Each row of a before or after table is a point. One or more steps were done to the points. Then noise was added and the rows were shuffled. The steps act on how far a point lies along the listed directions, d1 being the first. Write out the steps. A step turns or swaps two directions, mirrors them in a line or flattens them onto one, adds a multiple of one to another, or multiplies one. Angles are multiples of 10 degrees, from the lower direction toward the higher: turns from -170 to 170, lines from 10 to 170 but not 90. Use the fewest steps. Two steps may share a direction if one is a turn and the other turns, adds or multiplies; they go together, in the order done. Otherwise the lowest direction goes first.

Directions:
(1): [-0.56 -0.04]
(2): [ 0.04 -0.56]
Before:
[[-0.19 -0.34]
 [-0.22  0.18]
 [ 0.11 -0.36]
 [-0.22  0.28]
 [ 0.23 -0.85]
 [ 0.09  0.03]
 [ 0.96 -0.73]
 [ 0.64 -0.07]
 [-0.13  0.11]]
After:
[[-0.12  0.02]
 [ 0.60  0.37]
 [ 0.22 -0.74]
 [-0.18 -0.49]
 [ 0.09  0.10]
 [ 0.09 -0.30]
 [ 0.91 -0.11]
 [-0.19  0.03]
 [-0.22  0.13]]
Steps: add 0.7 times d1 to d2

Directions:
(1): [ 0.75 -0.14  0.50 -0.03  0.35  0.03]
(2): [ 0.06  0.56  0.40  0.38 -0.47  0.32]
(3): [-0.47  0.30  0.36  0.21  0.66 -0.17]
(4): [ 0.36  0.46 -0.64  0.27  0.33  0.09]
Before, 9 rows:
[[-0.40  0.36 -0.66  0.16 -0.30  0.06]
 [ 0.20 -0.14 -0.24 -0.06  0.56 -0.04]
 [ 0.22  0.15  0.86  0.13 -0.44  0.16]
 [ 0.36 -0.26 -0.09  0.15 -0.49  0.33]
 [-0.02 -0.25  0.63 -0.03 -0.04 -0.04]
 [-0.05  1.39  0.08  0.53  0.52  0.29]
 [ 0.11 -0.20 -0.42 -0.37 -0.87  0.13]
 [-0.17 -0.21 -0.72 -0.49 -0.23 -0.20]
 [ 0.19 -0.31 -0.08 -0.24 -0.56 -0.02]]
After:
[[-0.40  0.10 -0.82  0.00 -0.09 -0.10]
 [ 0.38 -0.07 -0.05 -0.01  0.55  0.03]
 [-0.08 -0.16  0.64  0.06 -0.13  0.00]
 [ 0.15 -0.34 -0.48 -0.44 -0.73  0.04]
 [ 0.19 -0.32 -0.02 -0.25 -0.54 -0.05]
 [-0.39  1.38 -0.19  0.50  0.42  0.24]
 [ 0.30 -0.21 -0.13  0.14 -0.55  0.30]
 [ 0.12 -0.36 -0.65 -0.57  0.02 -0.27]
 [-0.13  0.30  0.69  0.23 -0.71  0.21]]
Steps: turn d1 and d2 by 30 degrees

Directions:
(1): [-0.32 -0.01  0.19 -0.24  0.39  0.19 -0.51  0.63 -0.40  0.25  0.68]
(2): [ 0.29 -0.12  0.09  0.13  0.21  0.80 -0.55 -0.31  0.68  0.23  0.02]
Before, 13 rows:
[[-0.03  0.07 -0.26  0.23 -0.16 -0.71  0.60 -0.34 -0.28 -0.20 -0.26]
 [-0.13 -0.07  0.05 -0.16  0.01 -0.18 -0.18  0.37 -0.06  0.29  0.32]
 [-0.15  0.03 -0.20 -0.07 -0.20 -0.87  0.62  0.12 -0.51 -0.30 -0.27]
 [-0.43  0.20  0.17 -0.27  0.44 -0.68  0.23  0.78 -1.07  0.06  0.43]
 [ 0.36  0.19 -0.22  0.33 -0.30 -0.26  0.45 -0.42  0.49 -0.14 -0.70]
 [-0.15  0.34  0.09 -0.17  0.02 -0.56  0.32  0.41 -0.57 -0.21  0.34]
 [-0.03  0.13 -0.17  0.00 -0.30 -0.45  0.40 -0.06 -0.12 -0.19 -0.05]
 [ 0.01 -0.01 -0.03  0.10  0.04 -0.04  0.19  0.00  0.16 -0.05 -0.12]
 [ 0.06  0.22 -0.09  0.05 -0.06 -0.36  0.70 -0.49  0.31  0.04 -0.39]
 [-0.36  0.27 -0.04 -0.07 -0.46 -1.44  1.04  0.17 -0.74 -0.70 -0.27]
 [-0.53  0.19  0.05 -0.05  0.13 -0.99  0.42  0.66 -0.89 -0.27  0.26]
 [ 0.19  0.09 -0.34  0.23 -0.53 -0.49  0.70 -0.50  0.33 -0.39 -0.50]
 [ 0.25 -0.17 -0.23  0.03 -0.40 -0.41  0.76 -0.40  0.18 -0.28 -0.71]]
After, 13 rows:
[[-0.66  0.14  0.44 -0.45  0.57 -0.22 -0.60  1.08 -0.85  0.08  1.11]
 [ 0.13 -0.14  0.05 -0.05 -0.02  0.18 -0.30  0.01  0.39  0.35  0.10]
 [ 0.04 -0.05  0.36 -0.05  0.89  0.81 -0.84  0.33  0.08  0.53  0.60]
 [-0.43  0.17 -0.13 -0.16 -0.16 -0.80  0.39  0.57 -0.64 -0.25  0.40]
 [-0.29 -0.03  0.31 -0.04  0.77  0.43 -0.90  0.60 -0.14  0.29  0.77]
 [-0.36 -0.06  0.11 -0.28  0.41 -0.11 -0.37  0.66 -0.59  0.16  0.55]
 [-0.26  0.10 -0.02 -0.17  0.04 -0.18 -0.07  0.32 -0.32  0.04  0.48]
 [-0.40  0.04 -0.03 -0.03  0.31 -0.44 -0.04  0.37 -0.65  0.10  0.54]
 [-0.07  0.07 -0.02  0.08  0.11 -0.10  0.15  0.11  0.01 -0.02  0.00]
 [-0.19  0.32 -0.11 -0.01 -0.18 -0.87  0.49  0.43 -0.51 -0.15 -0.10]
 [-0.36  0.30  0.04 -0.24  0.21 -0.59  0.55  0.24 -0.38  0.18  0.23]
 [ 0.00  0.22  0.23 -0.13  0.44  0.36 -0.52  0.40 -0.03  0.17  0.63]
 [-0.36 -0.13  0.00 -0.35 -0.04 -0.62  0.41  0.63 -0.74 -0.14  0.17]]
Steps: turn d1 and d2 by 90 degrees

Directions:
(1): [-0.06  0.28  0.12 -0.34 -0.58  0.06  0.38 -0.20 -0.16 -0.68  0.61  0.50
  0.62 -0.57 -0.36 -0.37  0.02  0.07]
(2): [ 0.06  0.11 -0.13  0.41  0.67 -0.39  0.41 -0.43  0.70  0.03  0.28 -0.39
  0.15 -0.84 -0.14  0.45 -0.12  0.05]
(3): [ 0.23 -0.25 -0.36 -0.57  0.74 -0.15  0.15  0.26  0.09 -0.50 -0.17  0.01
  0.28  0.61 -0.89  0.04 -0.16  0.17]
(4): [ 0.05 -0.36  0.35  0.01 -0.15  0.12  0.73 -0.37  0.58 -0.61 -0.43 -0.29
  0.22  0.49  0.69 -0.31 -0.07 -0.17]
(5): [ 0.40 -0.80 -0.01  0.44 -0.05 -0.04 -0.12 -0.68 -0.90 -0.22 -0.31  0.02
  0.31 -0.17 -0.15  0.45  0.02 -0.22]
(6): [-0.75 -0.53 -0.08 -0.36  0.10 -0.20  0.35 -0.52 -0.13  0.68  0.56 -0.12
 -0.05  0.27 -0.22 -0.36  0.01 -0.59]
Before:
[[-0.16  0.40 -0.32  0.60  0.32 -0.07 -1.06  0.75  0.14  1.06 -0.32 -0.03
  -1.18  0.03  0.47  0.37 -0.01  0.24]
 [ 0.26  0.44  0.05  0.33 -0.79 -0.11 -0.70  0.52 -0.82  0.36  0.07  0.41
  -0.40 -0.27 -0.08  0.16  0.22  0.13]
 [ 0.04  0.57 -0.20  0.06  0.00  0.03 -0.83  0.90 -0.24  0.60 -0.01  0.04
  -0.53 -0.17 -0.23  0.32  0.01  0.16]
 [ 0.03 -0.05  0.09 -0.17  0.19 -0.03  0.12  0.14  0.23 -0.01 -0.45  0.02
  -0.20  0.65 -0.07 -0.11  0.30 -0.01]
 [ 0.47 -0.01 -0.05  0.48  0.12  0.21 -0.83  0.37 -0.39 -0.06 -0.39  0.15
  -0.21 -0.39  0.03  0.50  0.03  0.13]
 [ 0.07  0.27  0.03 -0.34 -0.37  0.30  1.03 -0.36  0.86 -0.94  0.39  0.04
   0.83  0.35  0.01 -0.25 -0.10  0.31]
 [ 0.91  0.40 -0.04  0.18  0.53 -0.17 -0.27  0.49  0.60 -0.46 -0.70 -0.18
   0.12  0.39 -0.09  0.22  0.05  0.26]
 [-0.28  0.03 -0.31  0.29 -0.19 -0.18 -0.72  0.08 -0.98  0.73  0.44  0.00
  -0.24 -0.79 -0.25  0.38  0.08 -0.02]
 [ 0.27 -0.10  0.26  0.21 -0.02 -0.10  0.32 -0.24 -0.27 -0.22  0.51  0.16
   0.53 -0.78 -0.07 -0.21  0.06  0.32]
 [ 0.31  0.45 -0.02  0.04  0.21  0.00  0.66  0.12  0.89 -1.28  0.12 -0.08
   0.50 -0.37 -0.20 -0.11 -0.30  0.65]
 [-0.02  0.31 -0.26 -0.34  0.40 -0.14 -0.28  0.75 -0.08  0.06  0.01 -0.03
  -0.37  0.80 -0.20  0.01 -0.16  0.34]
 [ 0.00  0.16  0.21  0.47 -0.27  0.16 -0.65  0.35 -0.30  0.55 -0.02  0.13
  -0.20 -0.02  0.33  0.13  0.09 -0.31]
 [ 0.10 -0.09  0.08 -0.31 -0.01 -0.30  0.51 -0.53  0.16 -0.55  0.46 -0.08
   0.46 -0.11 -0.35 -0.04 -0.32 -0.14]]
After, 13 rows:
[[ 0.06 -0.06  0.22 -0.47  0.12  0.00  0.50  0.14 -0.06 -0.36  0.47  0.19
   0.55  0.00 -0.23 -0.63  0.06  0.30]
 [ 0.01 -0.40 -0.57  0.33  0.30 -0.16 -1.17  0.25 -1.07  0.83 -0.30  0.31
  -0.79  0.22 -0.32  0.48  0.07 -0.05]
 [ 0.10  0.01  0.22  0.45  0.13 -0.08  0.08 -0.32  0.17  0.30 -0.40 -0.14
  -0.26 -0.09  0.31  0.23  0.30 -0.04]
 [-0.26  0.17  0.01 -0.13 -0.85 -0.23 -0.25  0.13 -0.86  0.65  0.48  0.37
  -0.32 -0.03 -0.37 -0.26  0.28 -0.16]
 [-0.10  0.02  0.12  0.05 -0.24  0.20 -0.66  0.41 -0.49  0.53  0.16  0.33
  -0.14  0.25 -0.06 -0.05  0.08 -0.39]
 [-0.02 -0.97 -0.12  0.10  0.30 -0.19  1.01 -0.95  0.06 -0.80  0.18 -0.30
   0.57  0.04 -0.38 -0.08 -0.24 -0.10]
 [ 0.26  0.24  0.17 -0.30  0.02 -0.19  0.47 -0.25  0.62 -0.73  0.28 -0.13
   0.33  0.03 -0.11 -0.09 -0.37  0.07]
 [-0.36  0.54 -0.35 -0.47 -0.27  0.01 -0.63  0.84 -0.64  0.30  0.52  0.41
  -0.15 -0.19 -0.67 -0.21  0.03  0.20]
 [ 0.09 -0.63 -0.08  0.38  0.56 -0.53  0.07 -0.84 -0.06  0.56  0.02 -0.45
   0.14  0.00 -0.25  0.25  0.11 -0.65]
 [ 0.01 -0.11 -0.24  0.23 -0.19 -0.11 -0.66  0.16 -0.94  0.54  0.21  0.16
  -0.22 -0.46 -0.54  0.44  0.01 -0.30]
 [ 0.30 -0.31  0.12  0.17 -0.22  0.20  1.03 -0.93  0.54 -0.93  0.01 -0.16
   0.83  0.31  0.32  0.14 -0.05  0.05]
 [ 0.14  0.00 -0.06  0.71  0.13 -0.29 -0.23 -0.24 -0.48  0.32  0.22 -0.22
  -0.20 -0.59  0.17  0.64 -0.16  0.06]
 [-0.57 -0.34 -0.19 -0.17  0.17  0.01 -0.40  0.00 -0.35  0.71  0.48  0.09
  -0.29 -0.02 -0.38 -0.15  0.00 -0.49]]
Steps: turn d1 and d4 by 20 degrees; mirror d2 and d3 in the line at 40 degrees; turn d5 and d6 by 150 degrees
